Each row of a before or after table is a point. The points were changed in one or more steps. Then noise was added and the rows were shuffled. The steps act on columns, c1 being the first. Name the steps. A step turns or swaps two columns, mirrors them in a line or flattens them onto one, adds a multiple of one to another, or multiplies or shifts one. Angles are multiples of 10 degrees, from the lower column toward the higher: turns from -170 to 170, lines from 10 to 170 but not 90. Use the fewest steps. Two steps may share a column if one is a turn and the other turns, adds or multiplies; they go together, in the order done. Otherwise the lowest column goes first.

Before (14 x 2):
[[-12   1]
 [-28  48]
 [ 12   3]
 [  2   9]
 [-12 -20]
 [ -7  -9]
 [ -9  10]
 [  0 -17]
 [ 27   3]
 [  7  -2]
 [  8 -25]
 [-21 -16]
 [-13   3]
 [ 17   7]]
After:
[[-32   7]
 [-13  -5]
 [-27 -21]
 [-29  26]
 [-17  21]
 [ -3  20]
 [-20 -43]
 [-12 -63]
 [-41 -42]
 [-31 -51]
 [  9   7]
 [ -9   5]
 [-48 119]
 [-33   3]]
Steps: shift c1 by -20; multiply c2 by 2.5

Before (14 x 4):
[[-45 -22  26  72]
 [ 54  33 -67 -36]
 [-16  77  21 -55]
 [-41 -43  13 -30]
 [ 58 -28  -2 -58]
 [-56  43  -8  27]
 [ 65 -11 -52  38]
 [ 11 -18  31  45]
 [ 18 -10 -28  30]
 [ 54  -2  32 -64]
 [-32 -47 -34 -46]
 [  7  12  40  25]
 [-56 -47  30  66]
 [-25  16  38  18]]
After:
[[-17  72  54 -18]
 [ 14 -13 -23  53]
 [ 51  53  -7 -77]
 [-39 -56  32 -10]
 [-54 -65 -32  66]
 [-50 -38 -36  66]
 [ 11  17   5  52]
 [-38 -58  15 -53]
 [ 19  -5 -46  -8]
 [-29   7  12  47]
 [ 66   7 -65 -16]
 [ 57 -11  45 -38]
 [-49  23 -26  12]
 [ 51  14  70 -16]]
Steps: add 0.3 times c1 to c2; turn c3 and c4 by 50 degrees

Before, 8 rows:
[[ -9 -30  58  10  42 -10  57  29]
 [ 47 -12  -9 -29 -40  40 -56  70]
 [-45  14  22  22  24 -57  56  25]
 [ 79 -13  25   4 -34  19 -25  -2]
 [-76 -61  24  31  10 -16  31   0]
 [-21 -97 -14  32  61 -43  20 -14]
 [  7 -34 -47  57 -14  60 -26  56]
 [-48  16  46  19  54 -12   5  13]]
After (8 x 8):
[[ -12   34  -61   65  -14  119   29   21]
 [   2   98   -9    4   64  -86   79    4]
 [  64   72   21   28   12  -35   95   -9]
 [ -76   -7   25   19  -37   41   34   -5]
 [  49  -12    9    7   27 -109  121   -1]
 [  -4   33   39  -12   39  -20  118  -15]
 [  50  -10   35   -5   55  -23   64  -13]
 [ -48    2  -31   -7  -40   81    3    9]]
Steps: turn c1 and c2 by -170 degrees; flatten c3 and c8 onto the line at 160 degrees; add -0.5 times c5 to c4; multiply c6 by 2; shift c7 by 60

Before:
[[ -77    7  -23   61   54   26  -47  -47  -35   10   81]
 [ -40   26   -9  -58   11   73   -3   49   47  -20    1]
 [  32   20   11   57   41  105  -13    4   42   57   40]
 [  14   33   28   -5  -32   90  -51   24   -3  -23  -50]
 [  57   22  -43  -47   10  -30   47  -11  -27   13    5]
 [ -55  -47    2  -11  -34  -19   16   23   26  -33    9]
 [ -68  -37  -79    0   22   27  -19  -25  -26  -24    5]
 [ -63   67 -101  -30  -74  -22  -41  -56  -21  -65   10]
 [  46   35   21  -31  -42   80   21    8  -27   65  -53]
 [  27  -60  -43   52  -33  -15  -11  -16   49   28   17]
 [ -79   -2   10   -8   39   13  -58   20   82   -3   -8]
 [  12  -30  -38  -43  -17   -1   26  -87   36  -23    8]
 [  57  -33  -57  -41  -22    2  -41  -27   35  -12   51]
 [  44   24  -70   -8  -16    6    6  -28  -15  -51   -2]]
After, 14 rows:
[[   0   53  -74  -56   11   55   -8   59   46  -18    1]
 [  53   37    0  -32  -42   77   22    2  -20   64  -47]
 [  34   46  -15   -7  -28   85  -52   25    2  -26  -45]
 [ -39  -21  -73   60   61    3  -50  -73  -35    4   81]
 [ -60   14  -51   -8   37   21  -54   28   84   -4   -9]
 [  53   12   27  -47   11  -49   49  -21  -22   10    1]
 [  63   22  -21   56   39   91  -14    4   39   59   36]
 [   2  -47  -99    3   23  -30  -23  -23  -27  -25    9]
 [ -48  -32  -18  -13  -34  -15   13   44   21  -32    8]
 [  69    6  -19   -9  -20  -40    3  -48  -14  -51   -1]
 [  25  -73  -11  -44  -20  -25   27 -119   34  -28    6]
 [  73  -44    6  -43  -22  -29  -45  -30   34  -17   48]
 [ -11   28  -94  -26  -74  -84  -45 -105  -20  -63   12]
 [  36  -63    5   54  -35  -40  -17   -3   51   25   17]]
Steps: turn c3 and c6 by 40 degrees; turn c1 and c3 by 40 degrees; multiply c8 by 1.6; turn c2 and c8 by -20 degrees

Before:
[[ -12   -8    6    0   -7  -17   29   26   29   17   22    2   -6   42]
 [ -39  -37  -13   10    8  -11   20   14   35   -6   -9  -20   29  -12]
 [ -14   -7   63   -5    7   24   31   -7   38   -4   -9   -2  -10  -24]
 [ -20    5   35    3   11   -5  -18   20   38    6   30  -26  -23  -24]
 [  -5    8  -22   43   -1  -12   25   -3   36    9   13   21  -17   27]
 [ -16   12   -4  -11   10  -23   15   25   42   27   33  -13   33  -37]
 [ -16  -35   -4    9   28  -23    8   18  -39   23   38    0   64  -24]
 [ -36  -17  -16  -10  -55   10   -1    0   43   -1   36   -7  -16  -19]
 [ -15   -4  -11  -10   16   17   18   -8 -121   24  -56    0  -15   -8]]
After, 9 rows:
[[ -12  -36   19  -55   30  -25  -45   18  -39   23  -25    1   31   15]
 [ -13   -8  -32    7    8   25   -8   -4   41   -1   33    0   -8   60]
 [ -23    9   25  -36    9  -24  -42   25   43   27  -19  -15    1   27]
 [ -12   -6  -30    5  -11  -17  -42   25   30   16    1    6    2  -28]
 [ -38  -21   27   11  -57   10  -37    2   39   -2  -28   -5  -18    5]
 [ -11   -3   14   10   16   12   47   -2 -121   22   61   -2  -16   -2]
 [  -1   10   -4   32    4   -9  -30   -3   35   11   11   17   34  -38]
 [ -42  -37   18  -23   11  -11   -5   14   33   -6   20  -23   22    1]
 [ -21    6   -9   24    9   -3  -18   21   39    8  -36  -25   -6   40]]
Steps: turn c3 and c14 by 140 degrees; turn c4 and c13 by 70 degrees; multiply c11 by 1.3; turn c7 and c11 by 130 degrees

Before (10 x 20):
[[ 10  30  28 -11 -15  -5  38 -35  -2  41  17  -1  70  10 -26 -43  -1   5
   -2  38]
 [-15  -1 -17   6 -25  -5 -18 -20  36  16  -8  62  11 -20 -47 -19 -28  24
   34   7]
 [  8  -4   9  19  43 -55  21  -6  34  -5 -11   5 -25 -54 -13  -5  12  -5
  -35 -21]
 [  0  10 -24  10 -18 -16   5 -29  54  -4   3  35  34   6 -38 -13  27  27
   27 -19]
 [ 14 -43 -36   3   9 -62  27  -5 -10  20   3 -10  -6 -22  10   7   3 -20
   -9  -9]
 [ -4 -15 -26  11  24 -41  19  -1   6 -16 -50  -9   4 -25 -30  -7  -2 -25
  -46 -43]
 [ -9  22 -23   5  -3 -80  14  21   2  -6  -3  -1 -16 -15 -35  39   0 -36
    2   2]
 [ 11  70 -10  14  27  -5  33 -35   7  46   9  31  66   9  18 -35 -26  29
   34  25]
 [ 30  58  40  16 -17  16  29 -28   8   6  27  21  74  29  34 -45 -33   8
    2  23]
 [ 30  -1  -8 -23  28 -40  55  -3   1  -2 -21  28 -19  -4  -9   6   7 -20
  -42 -16]]
After (10 x 20):
[[ -9  -4 -22   8  -3 -80  14  22   2  -8  -3  -6 -14  67 -36  39   0 -57
    2   1]
 [ 29 -60  40  26 -16  15  29 -29   9   7  29  26  72  64  34 -44 -34  13
    3  24]
 [  9  45   9  30  43 -55  21  -6  35  -6 -11  -7 -21  79 -13  -5  13  -9
  -34 -20]
 [ 30   4  -9 -37  28 -40  55  -3   2  -3 -21  -3  -7   4  -9   7   6 -32
  -41 -16]
 [ -1 -12 -23  16 -18 -16   5 -30  54  -5   2  15  41   9 -37 -13  27  44
   27 -19]
 [ 10 -28  30 -19 -16  -4  39 -35  -1  52  16  22  61  41 -26 -44   0   8
   -1  39]
 [ 14  46 -35   5  10 -62  26  -4 -10  25   3  -4  -9 -47  11   7   3 -31
   -8  -9]
 [ -4  28 -26  18  24 -41  19  -1   7 -22 -50   1   2  12 -29  -6  -1 -39
  -47 -44]
 [ 11 -53  -9  21  28  -5  33 -35   8  60   8  25  69 119  18 -36 -25  46
   33  25]
 [-16  15 -17   9 -25  -5 -18 -21  36  21  -7  11  28  30 -47 -19 -27  37
   33   7]]
Steps: turn c2 and c14 by 130 degrees; multiply c14 by 2.5; multiply c4 by 1.6; multiply c10 by 1.3; flatten c12 and c13 onto the line at 70 degrees; multiply c18 by 1.6

Before (8 x 32):
[[-18 -10  50  -6 -31 -35  18  38 -37  17   0  36 -27 -49  84   7  21 -57
   67 -34  -3  23  16  16 -31  -7  39  15 -18 -54   8 -49]
 [-30  22  45  48 -15 -20  24  48   9  17 -53  61 -44  -5  30  -8  21 -37
    8 -14  17  76  26  40 -11 -35  73 -21 -63 -65 -56 -24]
 [ -2 -38  32 -20 -99 -11  16  36  31 -14 -90 -22  19 -35  86 -60 -35 -29
   10 -11 -28 -52  46  15  38 -35 -17  16  14  17   8 -20]
 [ 12  18  54  28 -40 -43  -8  18  -4 -50 -41   2 -37 -53  52   9  23 -66
   31  14  -8   3  61  10  -4 -40   8  27 -36 -42  -7 -28]
 [-31 -32 -20  69 -47 -12  -9  21  43  -7   0 -37  16 -30 -16 -54 -52 -41
   14  25  -8 -37  10  -5  21  10 -65   7  38  -1  58 -17]
 [-86  61  46   0  36  27  -9 -44 -45  84  55  -4 -17  51  27  11 -67  20
  -58  -3  42  25 -60  40 -39  30  50 -26 -25 -16 -11  42]
 [-30  -5 -42 121 -44   6 -32  -5  38  11 -19 -39  20  11 -13  -5 -62  33
   -1   8 -42 -10  -4   1  35   2 -21  15  48  40  19   9]
 [-38   8 -22  40  -2  -4   7 -35   9  20  18 -24  23 -27 -44 -26 -85  57
   11  -1  16 -22   2 -10  52  -9  17 -19  32  54  18  -6]]
After:
[[  10   20   48    0   17  -44   -8   45   49   58  -43    1  -34  -53
    50    5   21  -61   31   10   -7    2   62   11   -2  -45    6   26
   -22  -40   -9  -30]
 [ -19   -9   56   -6   -1  -39   16   46   -6  -18    0   35  -25  -49
    82    5   21  -49   67  -34   -2   21   20   14  -35   -9   41   12
   -40  -52    8  -51]
 [ -90   63   41  -42    3   29   -7  -58    6  -75   55    0  -20   53
    27    9  -71   22  -56    3   43   27  -61   41  -38   30   50  -26
   -53  -19  -12   37]
 [ -34  -10  -40 -105   28    8  -35   19  -36   51  -21  -34   13    9
   -11   -5  -65   29    3    4  -44  -12   -4   -2   36    0  -25   13
    59   40   19    9]
 [ -34  -27  -20  -61   23  -12   -7   46  -17   39    6  -35   15  -28
   -15  -54  -56  -44    6   20  -14  -35   10   -2   24   11  -63    1
    55   -2   58  -19]
 [  -4  -38   28   23   55  -12   18   95    5   -3  -85  -20   16  -30
    83  -63  -35  -33    8   -9  -32  -47   48   11   44  -37  -16   17
    36   16   12  -19]
 [ -30   21   48  -47  -22  -24   26   42   98    7  -52   61  -40   -4
    25   -7   21  -36   12  -17   16   76   35   43  -14  -33   74  -17
   -28  -61  -55  -27]
 [ -37    6  -31  -46   30   -2    4  -26  -41    5   17  -22   23  -29
   -50  -29  -89   54    9   -1   16  -26    4  -10   54   -9   13  -21
    28   48   15   -4]]
Steps: turn c4 and c10 by 150 degrees; mirror c5 and c8 in the line at 110 degrees; turn c9 and c29 by 60 degrees; multiply c9 by 1.6

Before (10 x 64):
[[  6  79  38 -91  16 -60  -3  42 -23  21   5  22  51 -34 -45  40  27 -66
   53  44 -21 -21  57   4  16  26 -67  27 -13   8 -88 -15 -57 -36  91 -34
  -55  -4 -16  17  37 -17 -10   1  33 -46  46 -20 -28 -33  38 -35  -5 -46
  -56 -47 -63  49  21 -24  46 -51 -49 -16]
 [  8  51 -65 -90   7 -18   7 -54 -69 -23   1 -51  -9  80 -15 -10 -17  61
   44  10  39 -73 -41  17 -25  60  28 -62   4  40   6  -5  15  -5 -19  55
   12  -8  44  75  45  37 -16 -37 -20 -21  51   6  28 -17  59 -37   2  -1
   55  60 -58 -34 -21  68 -13 -29 -31 -48]
 [-72 -17 -52 -26 -92  -7 -15 -90  25 -49  40 -45 -45 -23  -5  50  -8 -28
   28 -15 -63  20  49 -33  62  46 -50 -64  50 -39 -46 -27  44 -20 -35 -32
   10 -12  65  58  84  42  30  15 -31  46 -55 -43 -43   2 -21 -46  14 -65
  -47  60  -3  49 -74  48  32 -63  -5  56]
 [-21  17  49 -26  -6  15 -52 -48 -75 -19 -33 -59 -29  71  24 -19  -2  29
  -67   4 -12  -8 -54  16  34   7 -78 -66   4  18 -13 -59  58 -32 -14  11
  -27 -34  86   7 -33 -48 -63 -85  -1 -36  53 -51 -60 -22  18 -53  -5  45
  -60 -33 -23 -24 -95  53  44 -52  66  58]
 [-60  36 -50 -22   3   4 -50  33   9 -51   3 -77 -58  89  57 -15  42 -29
   21 -13 -41  34  19 -56 -13 -22 -27 -22 -15 -23  14  -3  -8 -29  51 -13
  -58  65  58 -34  -9  45  12  -6 -86 -39 -21   8 -75  48 -24  18  26  11
   35  -6 -26   8   4 104 -37  39  61   7]
 [-80  74  63  14  20 -60   7  28  40  38  61  -3  49   1  33   1  14  54
  -59  54  35 -61 -40 -50  56  41 -72  55 -34 -49 -32 -68 -21  -9  26 -22
  -44  27   5   1 -26  36 -62 -31 -27 -18 -53  47  38  23  10  43 110  11
  -26 -23 -33  -8 -82 -17 -57  36 -44  46]
 [ 40  62  66 -14 -19  37  30   2 -66   7 -21  39 -37  29 -38  -9  -9 -44
    5 -34 -72  -4  57  -4  47 -38  -9  42 -20  -5 -74  -8 -20 -75  64  -9
   28  80 -28  20 -47  46  -1   6   9 -18 -45 -10  33  79 -27  23  78  10
   44 -52 -46 -50  32  11   8 -26  22 -30]
 [ 38 -26  14 -62  12 -46 -44 -75  11   6  -9   5  39  27  59  59  18   8
   16 -47  40  -6  -9  -6  -6  16   7  60  67  15  19 -27 -15  38   8   3
  -19  37  24  57  63  35 -30  -2  19 -50 -76   8 -78  52  52 -14  53  -3
  -25 -10  46   2 -12  24 -14  22  34 -42]
 [-19  38 -17 -88 -43 -75  19   7  33  48 -68 -72  12  28 -69   4 -21  -2
   60 -54 -72  -2  -8  18 -43  -9 -54 -64 -41 -26  -6   9  50  30  57  95
   -8 -43   6  79  35 -34 -39 -53 -22 -10  31   4  44  10  44 -11  92  58
  -46 -33  24  58   5 -19  30  37 -41 -30]
 [-27  78  -2 -59  13 -33 -42 -70 -49 -44  39 -49  25  -2 -66   5  19 -47
   17 -59 -32 -28 -42 -20  17  61 -20  60  84 -53 -56 -52  48  51  24  41
   67  10 -11 -47 -18  40 -82 -87  14  55  25  49  38 -26  57 -42 -11 -58
   53  72 -62  57   1  73  -6  32  68 -12]]
After (10 x 64):
[[ -60   35  -50  -23    5    7  -50   32    9   62    2 -120  -59   90
    57  -14   45  -28   22  -13  -42   33   20  -56  -12  -22  -27  -25
   -17  -22   13   -3   -9  -29   49  -13  -60   64   59  -33   -8   45
    13   -6   84  -38  -18    7  -75   50  -42   20   28  -40   36   -6
   -26    8  -22  102  -35   40   60    6]
 [  36  -26   13  -63   13  -44  -43  -75   10   -2   -8   11   39   27
    60   58   18    9   17  -45   41   -6   -6   -4   -7   16    7   60
    66   13   21  -28  -16   41    9    4  -22   37   24   58   63   33
   -29   -1  -77  -50  -75    9  -77   51  -38  -13   54  -51  -27  -11
    46    1  -20   25  -13   20   35  -42]
 [ -71  -20  -47  -26  -93   -8  -17  -91   22   23   38  -85  -45  -24
    -5   51   -8  -28   29  -15  -63   19   50  -35   64   43  -49  -64
    52  -40  -43  -27   46  -18  -36  -32    9  -11   68   58   83   43
    30   15   42   47  -56  -44  -44    0   -2  -46   14 -114  -45   61
    -3   48  -68   46   32  -63   -5   56]
 [   3   81   40  -92   18  -60   -3   45  -23  -12    7   39   50  -37
   -43   40   28  -69   53   44  -21  -23   59    4   19   24  -66   28
   -15    7  -86  -13  -58  -36   91  -34  -56   -5  -15   15   38  -16
   -10    3  -67  -46   46  -18  -28  -34  -13  -35   -6  -95  -58  -46
   -63   52   32  -23   45  -51  -47  -15]
 [ -20   18   51  -25   -5   14  -52  -47  -74   59  -31  -78  -29   73
    25  -19   -2   29  -67    6  -11  -11  -53   17   31    7  -77  -66
     3   17  -14  -59   59  -33  -13   11  -28  -33   87    9  -31  -48
   -67  -86  -21  -36   52  -50  -58  -22  -19  -53   -5   -6  -61  -29
   -23  -24 -116   54   43  -51   68   56]
 [  40   63   64  -16  -20   40   29    4  -67  -41  -22   45  -38   26
   -37   -9  -10  -43    4  -35  -71   -3   56   -3   47  -39   -7   43
   -18   -5  -77   -9  -21  -76   64   -8   28   81  -28   18  -44   46
    -1    5   26  -20  -47  -10   35   77   33   23   76  -39   44  -49
   -43  -51   25   11   10  -26   23  -29]
 [ -28   77   -4  -60   15  -33  -43  -69  -51   31   36  -86   25   -4
   -65    7   21  -47   17  -58  -33  -27  -40  -20   18   60  -17   59
    82  -54  -53  -51   47   49   25   40   68    9  -10  -46  -21   39
   -84  -87  -79   54   22   49   37  -24  -46  -43  -12 -111   54   73
   -63   56    5   75   -6   30   69  -13]
 [ -18   35  -18  -87  -43  -74   20    8   33  120  -66  -37   15   30
   -68    6  -21   -1   58  -53  -72   -2   -9   20  -44   -9  -53  -62
   -41  -25   -7    5   50   30   57   97   -7  -42    6   78   35  -34
   -38  -53  -37  -11   32    6   46   10  -61  -12   92    9  -44  -32
    24   59   -4  -20   30   36  -42  -31]
 [  10   53  -64  -89    8  -17    7  -53  -71   48    0  -71  -10   81
   -16  -12  -15   60   45   12   37  -74  -42   19  -24   61   28  -62
     3   42    6   -6   18   -3  -20   56   12   -8   46   73   43   38
   -15  -35  -59  -19   52    6   26  -20  -77  -36    1  -52   56   62
   -57  -33  -45   68  -13  -26  -31  -48]
 [ -80   73   62   15   22  -61    8   28   41   26   62   25   48    2
    32    1   14   56  -60   55   36  -62  -39  -49   54   42  -67   56
   -35  -49  -33  -68  -19   -6   27  -20  -45   23    6   -1  -26   36
   -63  -31    5  -17  -51   47   36   26  -32   42  111  -35  -27  -24
   -33   -9  -82  -14  -59   36  -45   45]]
Steps: multiply c12 by 1.6; turn c10 and c12 by 50 degrees; add -0.3 times c14 to c59; multiply c51 by 1.6; turn c45 and c51 by 130 degrees; shift c54 by -50

Before (10 x 64):
[[-37  34   9  44  -7  14 -22 -81   8  43   5  -8  28   4  -7   4 -20  -8
   39  17  17 -20  22 -83  -1  33  -9 -50  11  28  30  25 -29   0 -34  -7
   22 -33  20  11 -16   5   7  41   4  13  36  20  -2   1  17 121  49 -36
  -13 -35   0 -15 -30 -10  -8  63 -32  17]
 [ 21 -21   0  -4  -8  66 -34  40  -6   9  17   2  23 -13  -7 -18   2  19
  -69  27   2  32 -11  28   6  34 -10  20  15  22  24  28   5  16 -13  -9
  -32  23   3  -6  -4  -7  -7  42   9  -3 -15  -1  12  -7  -2 -17  47  40
    0 -23  11 -19   3  12   8   8 -69   4]
 [ 14   0  13   6 -13  -7  48  32  -1  11   9  17 -25  37  12 -15  18  -7
   13 -26 -16  17 -34  35 -37  -9   1  23  12  23  -6  18  -7  19 -16   2
   14 -17  13  10  19  -4  61  34  18  -7 -23 -13   9 -17  13 -10  49 -42
  -19   9  -7  12 -46  11  22 -18  -1  16]
 [ 26 -12  14   9  29  -5 -28 -16 -26   9  12 -17 -61   7  -5  -5   7 -55
   47  30   1 -26  25 -33 -12  33 -20 -16   4  -8  -1  -8  11 -11  -1  -2
  -17   3 -40  40   9 -16  -5  17   8 -24 -17  16   1   1  -2  29  34 -39
  -39  18 -12 -22   3   5 -16  -6  -7   4]
 [-78 -22   0  -6  27  27  22  39 -36   2 -30 -15  -6  26  11  39 -17  16
   -8 -15  -2  -6  25  -5  -2 -13 -15  10   5  31  29 -23  13 -32   7  20
   13  20 -31  -5 -13  -5   1  46   1  -7 -25 -12 -17   2  -1  46  47 -49
  -15  18 -11 -15   4  18 -11 -18 -13   3]
 [ 28   6  19  -6  11  36  38   9   2   3 -26   1  -1  40  28 -19 -17   9
   -1  -8 -43  39  22  27   6   4 -18  27  37  22  27   9 -18 -24 -10  12
   -4   9   7   0  -4  -2  -6 -24  50   4 -28  -1 -18   7  26 -24  17 -25
  -16  19 -14 -14  -3 -43  -9 -12 -13 -12]
 [ 24 -15  -2   6  13  -2  -7  36 -21  22   7  24 -28  44 -10   7 -23  23
   41   0  23 -28  24  16  12 -88  78   8  -3  15 -37  -6 -21 -32 -14 -19
   25  14   1  -4  -2   0  -6   3   5 -12  11  28   7  11  18  -1 -36 -21
  -20  15 -18 -27 -35   3 -13   7 -18 -15]
 [-51 -10  22  11  23  42 -26  18 -16  21  -2 -17  -4 -12 -11 -11  21 -84
  -25 -13  -1   1  19   9 -36  13 -22   1  42 -56  21  18  85  18  21  12
   16   0 -41  -6  61 -34   5 -40  19   7   8  29  22   4   8  29 -22  -6
  -29 -16  -2 -19 -12  -9  -6  -9 -10 -18]
 [ 11 -25  -6  -5  25  -6  25  38  -5  12 -10   2   6  43  -5  45 -21  28
  -27 -31   7 -26 -16  42 -20  11  10  -2  18  20 -15  26   9  26  -2   6
   -8 -64  -8   0 -14 -22  13  18   5  -2 -21  -4  20  15  18  54  42 -42
  -21  14 -10  -3  -3   6  -3 -26 -33  -9]
 [ -6 -13  -7   3 -22   8 -25 -20   9  16  20  -1  30  -4  36  -1  -1   4
   29 -11  24 -27  24  22   4 -14   8 -14  34  40  27  15 -11 -13  23 -46
   21  25 -43   6 -18 -30  25 -21  39   7  -7  41 -34   3   3 -25 -50  23
  -20 -12  -8  -2   1  12  -2 -25 -52   4]]
After, 10 rows:
[[-78 -22   0  -6  28  27  23  40 -36   2 -31 -15  -6  18  11  39 -16  28
   -8 -16  -2  -4  24  -6  -2 -13 -15  10   4  32  29 -23  13 -34   4  20
   12  20 -30  -5 -14  -5   2  12   2  -6 -26 -12 -17   2  -1  46  48 -34
  -15  19 -12 -14   3  17 -13 -18 -12   3]
 [ 27 -12  15   9  31  -6 -28 -16 -25   8  12 -17 -61   6  -4  -4   7 -42
   46  30   1 -26  26 -34 -13  33 -20 -16   6  -9  -2  -7  11  -7  -1  -2
  -17   4 -40  39  10 -15  -5 -17   7 -25 -16  16   0   1  -1  29  32 -27
  -39  17 -12 -22   4   5 -16  -6  -7   3]
 [ 26   6  19  -7  11  37  38  10   2   4 -25   2  -2  28  29 -19 -17   0
   -1  -8 -42  39  22  28   5   4 -17  27  36  22  26   8 -17 -27 -10  12
   -5  10   8   0  -4  -3  -6  -1  51   5 -28  -2 -17   8  27 -24  17 -17
  -14  19 -14 -14  -3 -44  -8 -12 -13 -13]
 [-38  34  10  45  -8  13 -22 -82   7  43   5  -8  28   3  -7   5 -20   7
   39  17  18 -20  23 -84  -1  33  -8 -50  11  28  30  26 -28  22 -33  -6
   22 -32  20  11 -14   3   8   2   5  13  36  19  -2   0  18 122  49 -27
  -13 -35   1 -15 -30 -11  -8  62 -33  16]
 [ -6 -13  -7   3 -24   7 -25 -19   9  16  19  -2  29  -2  36   0   0  -2
   29 -11  24 -27  25  22   3 -15   8 -13  34  39  26  15 -11 -11  23 -46
   21  24 -43   6 -17 -31  25  -1  38   8  -7  42 -34   4   2 -25 -50  16
  -20 -12  -8  -1   0  12  -2 -25 -51   4]
 [ 14   0  13   7 -13  -7  47  33  -1  12  10  18 -25  25  12 -16  17   5
   11 -25 -16  17 -34  35 -38  -8   2  23  12  23  -5  19  -8  22 -16   2
   14 -17  14  11  19  -6  60   2  19  -8 -23 -15   8 -18  13 -10  49 -30
  -19  10  -7  11 -47  11  20 -18  -2  16]
 [ 21 -21   1  -4  -7  65 -35  41  -6   9  17   2  23  -8  -6 -20   1  32
  -69  27   3  32 -12  28   6  34 -10  21  15  23  24  29   6  15 -13  -9
  -31  24   4  -4  -5  -6  -7  12   9  -3 -15  -1  13  -6  -2 -17  47  29
    1 -22  10 -19   4  11   8   8 -69   5]
 [ 11 -25  -5  -4  24  -6  24  38  -5  11  -9   2   5  31  -5  44 -20  31
  -28 -31   8 -27 -16  41 -19  10  10  -3  18  19 -16  26  10  24  -2   5
   -9 -64  -9   0 -13 -22  13  11   4  -2 -21  -3  21  14  18  54  41 -29
  -21  14 -10  -2  -1   6  -3 -26 -33  -9]
 [-49 -10  24  11  24  42 -25  19 -15  19  -2 -16  -3  -8 -11 -12  21 -86
  -25 -13  -1   1  19   9 -35  12 -22   0  42 -55  22  17  84  24  22  12
   15   1 -41  -5  61 -33   5 -32  20   8   9  30  23   4   9  29 -21  -4
  -28 -16  -2 -20 -11 -10  -6  -8 -10 -17]
 [ 25 -14  -2   6  12  -4  -8  36 -20  22   6  25 -28  31  -9   8 -23  22
   41  -1  22 -28  23  16  13 -87  77  10  -3  14 -37  -5 -20 -28 -14 -19
   25  14   1  -3  -2   0  -6   8   6 -12   9  27   7  11  18  -2 -37 -13
  -21  15 -18 -26 -36   3 -13   7 -18 -16]]
Steps: add 0.5 times c4 to c34; multiply c14 by 0.7; flatten c18 and c44 onto the line at 20 degrees; multiply c54 by 0.7
